Every row gives one point. A path goes straight from each point to the next, and from the last back to the first. The post is the endless flat space through its rows: a point in 2 columns, a line in 3, a plane in 4, and so on, so that a path can go around it. Count how often the path circles the post. Going back the other way cancels.

Post (1 x 2):
[[ -4 -18]]
Path (24 x 2):
[[ 20 -46]
 [ 33 -18]
 [ 27   0]
 [-14  16]
 [-18  -6]
 [  0  -4]
 [ 11 -10]
 [-23  15]
 [-13  27]
 [ 25  -9]
 [ 35 -18]
 [ 21 -60]
 [-30 -43]
 [-20  24]
 [  5  -4]
 [ 24 -30]
 [-21 -44]
 [-52  -8]
 [-12   4]
 [-21 -20]
 [-17 -26]
 [-16  -7]
 [  5  -6]
 [ 29 -20]]
Times around: 2

Post:
[[-16  19 -38   3 -28 -45 -39 -12]
 [ 11   6  15  -1  -2  26  19  18]
 [ -5   7  17  11  14   9  28   5]
 [ 13 -11 -22  -8  11  -3   8   3]
 [  5   3  24   9 -22   9  23  -9]
 [ 28  13  22   6   4  20   7 -13]
 [ -1  -6 -15 -22  17  31 -11 -14]]
Path, 17 rows:
[[ 11   2 -21  -9 -33  10   5   9]
 [ 60  -7  10  20 -18  -3   3 -26]
 [  3  -3  11 -23 -18  43 -17  13]
 [-12  24  31  -4   2  28   1  -8]
 [-21  10 -16 -21   9  13  17   1]
 [  4  24   2   0 -40  -6  -4  -6]
 [  5  19 -10  23  24  -9  13   2]
 [ -3  17  -2  12 -11  19  -2   0]
 [  3  -4   2  19  -4   0  -9  -1]
 [  4 -17  34  -9 -10  21  19 -17]
 [ 41  12  11  13  27 -21  29  -4]
 [ -9   7  -5   8 -27 -19  13 -18]
 [ 22   9  14  22   1  26  14 -23]
 [  3 -13  20  29 -17   1   6   7]
 [ 31 -16  11  14   8  -2  22   1]
 [ 35  15  -2 -13  -1  -8 -38   6]
 [  6  33   2 -14  -1 -19  -6 -27]]
Times around: 3
